Rows are points. Each copy is the shape, with its points in the same order, stretched, turned, moved and blurred by noise. Is it also mirrored, or only turned?
(in the rows, 128 means zero)

Shape (8 x 2):
[[ 80 140]
 [146 122]
 [120  67]
 [115 122]
 [173  79]
 [120 141]
 [114 166]
 [143 133]]
Copy 1 (8 x 2):
[[ 79 126]
 [144 125]
 [123 183]
 [117 126]
 [173 156]
 [125 109]
 [108  85]
 [139 113]]
Copy 1 is: mirrored
Copy 2, 8 rows:
[[ 92 127]
 [157 148]
 [142  85]
 [128 133]
 [189 122]
 [136 148]
 [126 177]
 [154 157]]
Copy 2 is: only turned
Copy 3 (8 x 2):
[[123 174]
 [154  95]
 [ 94  86]
 [128 126]
 [140  39]
 [151 139]
 [171 147]
 [162 100]]
Copy 3 is: only turned

Shape (6 x 3):
[[110 177 145]
 [112 159 157]
 [114  73 149]
 [127 163 157]
 [137  94 117]
 [109 115 105]]
Copy 1, 6 rows:
[[ 78 166 139]
 [ 91 153 150]
 [132  75 161]
 [100 163 151]
 [139  90 131]
 [105  96 116]]
Copy 1 is: only turned
Copy 2:
[[ 98 185 134]
 [ 97 170 115]
 [104  71  84]
 [111 179 112]
 [142  92 121]
 [115 106 148]]
Copy 2 is: mirrored

Shape (7 x 4):
[[115 134 176 168]
 [ 89 101 155 157]
 [164 149 115 115]
 [126 100  99 143]
 [150 155 118 141]
 [ 80 117  97 114]
 [159 109 149 114]]
Copy 1 (7 x 4):
[[195 117 149 166]
 [160  91 110 169]
 [103 162 165 105]
 [ 76 112 131 156]
 [116 165 164 140]
 [ 93 122  62 145]
 [122 106 171 100]]
Copy 1 is: mirrored
Copy 2, 7 rows:
[[ 79  95 114 105]
 [ 78 113 163 124]
 [149 135 110 120]
 [131 122 177 154]
 [138 119 104 133]
 [ 97 153 172 165]
 [133 125 140  97]]
Copy 2 is: mirrored
Copy 3, 7 rows:
[[177 126 190 171]
 [125 152 192 180]
 [157 109  78 111]
 [114 155 111 159]
 [180 136 102 126]
 [ 87 166 144 108]
 [136  84 102 157]]
Copy 3 is: only turned

Shape (9 x 6):
[[127 104 114 139 149 143]
 [121 108 135 101 152 151]
 [135 249 135 154 155 126]
 [128 105 107 107 125 141]
 [121 122 125 114 120 123]
 [115 130 119 113 160 112]
 [153 111 141 119 140 122]
 [145 112 108 116 150 122]
 [117 106 141 137 128 117]]
Copy 1 (9 x 6):
[[123 111 152 148 154 120]
 [134 129 159 157 122 148]
 [119 168 165  56 122  53]
 [118 141 134 161 131 133]
 [129 133 119 135 124 128]
 [109 119 140 123 114 134]
 [150 111 127 146 102 112]
 [113 120 137 149 113 118]
 [147 102 117 125 136 126]]
Copy 1 is: mirrored
Copy 2, 9 rows:
[[156  89 117 120 126 116]
 [146  81 160 126 114  89]
 [ 12  72 117 102 248 119]
 [163 104 139 155 113 107]
 [130 117 137 150 117 113]
 [118  97 117 139 129  75]
 [148 118 140 109 133  95]
 [161 104 119 130 138  86]
 [125 123 120 131 105 119]]
Copy 2 is: mirrored
Copy 3:
[[144 139 115 159  95 140]
 [154 165  97 123 101 171]
 [129 145 177 117 221  66]
 [130 159 108 143  84 146]
 [117 145 110 128 104 149]
 [141 153  86 129 114 132]
 [153 130 131 115  86 142]
 [153 148 108 139  84 122]
 [123 114 114 134  99 161]]
Copy 3 is: only turned

Shape, 13 rows:
[[ 87  96 101 103 115 186 114 131 150]
 [117 149 120 130 149 159 121 123  90]
 [ 97  89 111 157 118 175 128  89 147]
 [146 106 171 108  86  72 123  99 119]
 [127 129 143 129 143 176 121  98 169]
 [ 85 148 115 148 145 172 100 156 183]
 [151 145 148 126 112 134 128 153 116]
 [ 82 115 114 109 164 161 110 103 149]
 [124 148 124 118 107 180 142 116 135]
 [176 131 101 119  97  75 126 102 142]
 [185 116 142 162  91  64 127 138 117]
 [132  80 113 118 160 183 115 130 169]
 [197 122 145 134  67  81  69 100 107]]
Copy 1 (13 x 9):
[[107 131 154 144 158 132  60 136  82]
 [119 154 139 145 133 118 133 174  90]
 [111 139 142 151 130 118  91 102  59]
 [103 102 130 146 117  65 127 117 166]
 [132 130 175 112 135 121 123 110  85]
 [149 149 109 111 181 142  88 136 100]
 [120 112 127 141 132 133 140 151 135]
 [128 146 149 123 163  90  83 147  80]
 [103 139 164 117 118 142 116 130  97]
 [150 111 116  98  77  74 103 135 163]
 [143  88  81 153 100  93 141 128 162]
 [147  96 167 143 154 125  87 130  61]
 [151 123 147 155  77  92 126 122 188]]
Copy 1 is: only turned
Copy 2, 13 rows:
[[137  70 136 109 116 173 109 118  74]
 [149 146 116 149 148 155 145  87 109]
 [140  79 114 121  85 114 135  98  81]
 [113 168 166 150  83 121 109 188 152]
 [116  76 144 134 138 116 144 130  87]
 [ 96  54 102 126 147 148  97  89 113]
 [151 130 123 173 144 143 110 150 145]
 [ 96 104 132  94 131 157 141 104  72]
 [153  80 148 159 122 157 143 117 116]
 [138 131 155 116 126 113 133 160 207]
 [152 164 106 165 118  82  96 175 202]
 [133  74 111  96 163 123 129 154  61]
 [167 177 184 151 127  69  72 153 178]]
Copy 2 is: only turned
Copy 3:
[[126  48 132 143 124 184 134 115 141]
 [160 145 116 159 130 157 168 102 137]
 [117  47 160 156 123 113 150 108 142]
 [108 151 160 128 132 105  53  84 110]
 [136  90 120 112 118 110 130 113 150]
 [101  94  70 135 158 139 161 149 162]
 [153 163 115 120 121 135 121 144 112]
 [110  78 121 135 155 154 149  80 169]
 [138 110 115 125 103 139 148 119 111]
 [127 122 128 103 179  90  89  95  74]
 [146 163 149 123 165  72  61 143  76]
 [155  48 147 103 149 161 121 133 161]
 [167 135 128 159 139  73  38 119  82]]
Copy 3 is: only turned
